Each row of a before or after table is a point. One or more steps were done to the points. Then noise was added and the rows were shuffled. The steps act on columns, c1 being the first. Name the steps. A step turns or swaps two columns, mirrors them in a line or flattens them onto one, adds a multiple of one to another, or multiplies or shifts one. Angles are multiples of 10 degrees, from the lower column toward the higher: turns from -170 to 170, lines from 10 to 170 but not 90. Use the fewest steps. Two steps may share a column if one is a turn and the other turns, adds or multiplies; they go together, in the order done. Otherwise the lowest column goes first.

Before (12 x 2):
-0.002 -0.006

-0.089 -0.008

-0.032 -0.005

-0.004 0.065

0.064 -0.014

-0.021 0.014

0.028 0.050

-0.013 -0.040

0.004 0.038

-0.042 0.021

-0.015 -0.034

-0.014 0.087
After, 12 rows:
-0.087 -0.014

-0.021 -0.040

-0.038 0.003

0.008 -0.089

0.005 -0.003

0.035 -0.015

0.004 -0.032

0.040 -0.013

0.014 0.064

-0.015 -0.021

-0.051 0.028

-0.065 -0.003
Steps: turn c1 and c2 by 90 degrees

Before, 8 rows:
-0.006 0.021 -0.010 0.033 0.000 0.007

-0.011 -0.028 0.012 -0.035 -0.067 0.024

0.008 0.027 0.028 0.022 -0.004 0.017

-0.041 -0.071 -0.007 -0.019 0.046 0.054

-0.006 -0.008 -0.001 0.040 -0.021 -0.028

-0.006 -0.048 0.034 0.002 -0.065 0.041

0.041 -0.014 0.008 0.025 0.007 -0.040

-0.044 -0.061 0.050 -0.033 0.032 0.020
After (8 x 6):
-0.011 -0.027 0.004 -0.086 -0.068 0.036

-0.041 -0.072 -0.003 -0.048 0.046 0.088

-0.006 -0.049 0.014 0.006 -0.065 0.065

-0.005 -0.010 0.000 0.100 -0.023 -0.042

-0.006 0.019 -0.004 0.082 0.002 0.011

0.041 -0.014 0.003 0.063 0.007 -0.064

-0.044 -0.062 0.020 -0.084 0.030 0.031

0.009 0.027 0.010 0.056 -0.004 0.025
Steps: multiply c3 by 0.4; multiply c4 by 2.5; multiply c6 by 1.6

Before:
-0.008 -0.026 -0.032 -0.003 -0.023 -0.034 0.023 0.002 -0.026 0.001 0.069

0.025 -0.050 -0.023 0.006 0.027 0.051 -0.005 -0.024 -0.087 0.014 0.033

-0.029 0.006 0.025 0.019 -0.034 -0.064 -0.085 0.038 0.038 0.020 0.004

0.087 0.050 -0.068 -0.067 0.008 0.087 0.011 0.045 -0.039 -0.006 0.014

0.020 -0.012 -0.003 -0.034 0.056 -0.019 0.015 0.078 -0.003 -0.060 0.043

0.031 -0.030 -0.012 -0.009 0.024 -0.018 0.034 0.020 0.011 0.058 0.054

0.024 -0.062 0.015 0.029 -0.012 -0.013 -0.008 0.044 -0.039 -0.053 -0.008

-0.011 0.056 -0.013 0.039 0.011 -0.057 0.054 0.014 0.027 -0.024 0.072

0.044 -0.006 -0.066 0.046 -0.007 -0.029 -0.004 -0.025 -0.058 0.080 0.094
After:
0.023 -0.080 0.012 0.027 -0.012 -0.009 -0.008 0.044 -0.015 0.002 -0.008

0.086 0.035 -0.067 -0.066 0.007 0.061 0.012 0.044 -0.017 0.037 0.013

-0.013 0.025 -0.013 0.038 0.010 -0.037 0.054 0.015 0.012 0.054 0.073

0.042 0.046 -0.066 0.046 -0.009 -0.019 -0.004 -0.026 -0.022 -0.065 0.095

0.030 0.012 -0.012 -0.009 0.023 -0.013 0.036 0.021 0.006 -0.063 0.055

-0.007 -0.020 -0.031 -0.002 -0.024 -0.024 0.024 -0.001 -0.009 -0.017
 0.070

0.024 -0.029 -0.024 0.007 0.027 0.036 -0.007 -0.024 -0.033 -0.042 0.033

0.019 -0.049 -0.003 -0.035 0.054 -0.013 0.016 0.079 -0.002 0.040 0.042

-0.031 0.018 0.026 0.018 -0.034 -0.045 -0.085 0.040 0.014 -0.012 0.003
Steps: mirror c2 and c10 in the line at 20 degrees; multiply c6 by 0.7; multiply c9 by 0.4

Before (10 x 14):
0.055 0.004 0.110 -0.017 -0.035 0.029 -0.037 -0.055 0.019 -0.019 -0.002
 -0.091 -0.032 -0.039

0.026 -0.045 -0.036 0.019 -0.005 0.012 0.011 -0.050 -0.013 0.029 -0.059
 -0.001 -0.033 0.025

0.020 0.027 -0.037 0.007 0.062 0.023 0.034 -0.017 0.073 -0.067 -0.033
 -0.027 -0.031 0.073

0.020 0.043 0.065 0.026 0.051 0.010 -0.003 -0.014 0.064 0.017 -0.053
 0.030 -0.063 0.064

0.037 0.029 0.015 -0.027 0.020 0.036 -0.033 0.015 0.020 0.037 0.018
 0.043 -0.090 0.044

-0.003 0.029 -0.001 0.041 0.027 0.047 -0.019 0.000 -0.015 -0.015 0.040
 0.040 -0.004 -0.012

-0.017 -0.045 0.012 0.028 -0.062 0.059 0.009 -0.060 0.023 0.062 -0.062
 0.043 0.062 0.027

0.061 0.041 0.014 -0.027 0.025 -0.053 0.042 -0.037 0.048 0.030 0.015
 -0.011 -0.037 -0.002

0.020 -0.022 0.022 -0.018 0.045 0.050 0.030 0.011 0.003 0.036 -0.024
 0.019 -0.039 -0.053

-0.005 0.031 0.020 -0.003 -0.023 -0.031 -0.079 -0.082 0.055 -0.016 0.034
 -0.014 0.017 -0.011
After, 10 rows:
0.056 -0.006 0.110 -0.015 -0.036 0.053 0.047 -0.056 -0.005 -0.019 -0.004
 -0.091 -0.007 0.013

0.019 0.055 -0.036 0.008 0.065 0.007 0.002 -0.016 0.022 -0.066 -0.031
 -0.028 -0.006 -0.103

0.017 0.037 0.025 -0.017 0.045 0.062 0.010 0.014 0.010 0.035 -0.028
 0.019 0.039 0.034

0.019 0.051 0.063 0.027 0.053 0.001 0.050 -0.013 0.014 0.017 -0.051
 0.032 -0.027 -0.090

0.059 0.067 0.016 -0.027 0.029 -0.008 0.003 -0.039 -0.060 0.025 0.019
 -0.011 -0.020 -0.035

0.026 0.009 -0.032 0.018 -0.005 -0.013 0.021 -0.050 0.026 0.028 -0.059
 -0.002 0.054 -0.007

-0.017 -0.047 0.011 0.029 -0.062 0.033 -0.052 -0.060 0.048 0.061 -0.062
 0.041 0.033 -0.036

-0.003 0.001 0.000 0.041 0.028 0.031 0.018 -0.002 0.034 -0.013 0.041
 0.038 -0.031 0.020

0.037 0.041 0.016 -0.025 0.023 0.009 0.091 0.015 0.041 0.036 0.018 0.043
 -0.016 -0.045

-0.004 -0.057 0.021 -0.006 -0.023 0.014 0.040 -0.084 -0.047 -0.019 0.034
 -0.014 -0.054 -0.034
Steps: turn c7 and c13 by 130 degrees; turn c2 and c13 by -70 degrees; turn c9 and c14 by -130 degrees; turn c6 and c9 by 50 degrees

Before:
-0.029 -0.014 -0.082 -0.008 0.072 -0.040 -0.021 0.042 -0.022 -0.005
 0.027 -0.010 0.009 0.009 0.026 0.015 0.003 -0.009 0.038 0.057 0.015
 -0.056 -0.027 -0.006

-0.078 -0.048 -0.029 0.015 -0.005 -0.056 0.011 -0.021 0.014 -0.031
 -0.051 -0.049 -0.012 0.025 -0.013 -0.014 -0.021 -0.020 0.025 0.044
 0.023 -0.060 -0.058 0.034

0.059 -0.016 0.018 -0.108 0.006 -0.072 0.108 0.018 0.039 0.051 -0.035
 -0.069 0.010 0.013 0.011 -0.042 0.046 -0.030 0.005 0.005 -0.016 0.000
 -0.028 0.007

0.039 0.049 -0.061 -0.009 0.004 0.036 0.022 0.014 -0.021 0.015 0.028
 -0.056 -0.062 0.004 0.003 -0.067 -0.024 0.057 0.010 0.000 -0.011 0.024
 -0.002 -0.001

-0.010 0.096 -0.020 -0.059 0.012 -0.026 0.027 0.032 0.034 0.039 -0.059
 -0.056 -0.032 0.066 -0.035 -0.083 0.026 -0.038 0.033 0.024 0.068 -0.046
 0.073 -0.045

-0.023 0.011 0.005 0.002 -0.056 -0.001 0.028 -0.050 0.015 0.013 0.013
 -0.022 0.031 -0.006 0.005 0.015 -0.001 -0.035 0.023 -0.001 0.030 -0.035
 0.019 -0.019

-0.020 0.029 0.013 -0.005 -0.039 0.029 -0.019 0.068 0.046 0.031 0.040
 0.037 -0.018 -0.003 -0.005 -0.035 -0.022 0.010 0.048 -0.023 -0.022
 0.026 -0.028 0.057

0.013 0.033 0.045 0.001 -0.006 -0.021 0.003 -0.017 -0.004 0.066 -0.005
 -0.027 -0.053 0.045 -0.036 0.064 -0.023 0.019 0.080 -0.003 0.038 -0.020
 0.007 0.010

0.021 0.024 -0.001 -0.005 0.066 0.031 0.020 0.004 -0.051 0.026 0.067
 -0.036 0.056 0.010 0.012 -0.005 0.030 0.042 0.013 -0.039 -0.046 -0.048
 -0.069 -0.035

0.077 -0.042 0.016 -0.020 -0.031 0.022 -0.028 0.051 0.055 0.082 -0.002
 -0.023 0.021 0.039 0.045 0.027 0.018 -0.005 0.048 0.001 -0.046 -0.019
 0.010 -0.035

0.024 -0.035 0.037 0.024 0.028 -0.006 -0.020 0.028 0.016 0.027 0.011
 0.020 0.028 0.050 0.017 -0.034 -0.063 0.007 -0.025 0.023 -0.007 -0.039
 -0.048 0.044

0.011 0.021 -0.015 -0.042 -0.029 0.021 -0.030 -0.036 0.003 0.038 0.021
 -0.006 -0.029 -0.001 0.004 -0.002 0.004 -0.002 -0.015 -0.079 0.033
 0.007 0.003 0.019

0.020 -0.085 0.004 -0.036 0.005 -0.031 -0.083 -0.032 -0.028 0.042 0.026
 0.003 -0.014 -0.002 -0.041 -0.006 0.000 0.038 0.040 -0.023 0.034 0.033
 -0.012 0.002

-0.015 -0.005 -0.054 -0.031 0.005 0.058 0.045 0.019 -0.011 0.084 -0.011
 0.026 0.010 0.045 0.014 0.053 0.039 -0.013 -0.012 0.003 -0.043 0.012
 0.083 0.059
After, 14 rows:
0.038 0.004 -0.061 -0.006 0.014 -0.008 0.021 0.010 -0.020 0.014 0.027
 -0.003 -0.061 0.053 0.001 -0.086 -0.025 0.055 0.015 0.001 -0.015 0.027
 -0.006 -0.001

-0.016 0.047 -0.049 -0.035 0.017 0.016 0.051 0.018 -0.012 0.085 -0.015
 -0.014 0.016 -0.003 0.015 0.053 0.040 -0.008 -0.018 0.007 -0.039 0.010
 0.086 0.064

0.014 0.044 0.043 -0.002 -0.017 -0.063 0.007 -0.015 -0.007 0.064 -0.006
 -0.068 -0.052 0.034 -0.035 0.032 -0.021 0.025 0.075 0.000 0.042 -0.024
 0.008 0.008

0.024 0.048 0.046 0.025 0.083 -0.053 -0.019 0.028 0.016 0.028 0.014
 0.036 0.022 -0.034 0.014 -0.010 -0.065 0.007 -0.023 0.027 -0.004 -0.041
 -0.051 0.048

0.020 0.011 -0.004 -0.007 0.196 -0.007 0.027 0.004 -0.050 0.020 0.070
 -0.022 0.055 0.024 0.012 -0.026 0.033 0.045 0.013 -0.036 -0.046 -0.043
 -0.065 -0.034

0.064 0.011 0.015 -0.110 0.014 -0.116 0.107 0.016 0.043 0.050 -0.037
 -0.027 0.011 -0.018 0.011 -0.079 0.047 -0.030 0.005 0.002 -0.018 0.000
 -0.026 0.011

-0.024 -0.005 0.005 -0.001 -0.173 -0.041 0.033 -0.049 0.014 0.017 0.014
 -0.034 0.033 0.011 0.004 -0.004 0.002 -0.034 0.027 -0.003 0.031 -0.038
 0.023 -0.020

-0.017 -0.002 0.012 -0.002 -0.122 -0.009 -0.019 0.069 0.047 0.031 0.041
 0.050 -0.020 0.026 -0.001 -0.003 -0.024 0.014 0.046 -0.021 -0.024 0.028
 -0.033 0.064

0.010 -0.002 -0.014 -0.048 -0.084 -0.021 -0.032 -0.036 0.003 0.037 0.021
 -0.004 -0.029 0.026 0.007 -0.006 0.001 -0.005 -0.016 -0.075 0.038 0.008
 0.003 0.020

-0.013 0.068 -0.019 -0.059 0.040 -0.063 0.027 0.033 0.034 0.045 -0.059
 0.010 -0.031 0.097 -0.036 -0.096 0.025 -0.040 0.035 0.021 0.069 -0.047
 0.072 -0.051

-0.029 0.009 -0.087 -0.014 0.221 -0.077 -0.018 0.042 -0.019 -0.007 0.023
 -0.015 0.006 -0.014 0.024 0.002 0.004 -0.006 0.038 0.059 0.020 -0.053
 -0.025 -0.005

0.081 0.036 0.017 -0.019 -0.096 -0.021 -0.027 0.050 0.059 0.085 0.006
 -0.032 0.018 -0.041 0.043 0.008 0.015 -0.007 0.053 0.001 -0.041 -0.019
 0.013 -0.038

0.014 -0.002 0.008 -0.035 0.012 -0.071 -0.083 -0.028 -0.027 0.047 0.030
 0.003 -0.015 -0.084 -0.039 -0.001 0.003 0.041 0.038 -0.021 0.033 0.030
 -0.014 -0.004

-0.074 0.024 -0.028 0.019 -0.017 -0.098 0.008 -0.019 0.014 -0.034 -0.053
 -0.032 -0.015 -0.050 -0.010 -0.039 -0.021 -0.020 0.026 0.043 0.023
 -0.058 -0.055 0.038
Steps: swap c2 and c14; multiply c5 by 3; shift c6 by -0.040; turn c12 and c16 by 40 degrees
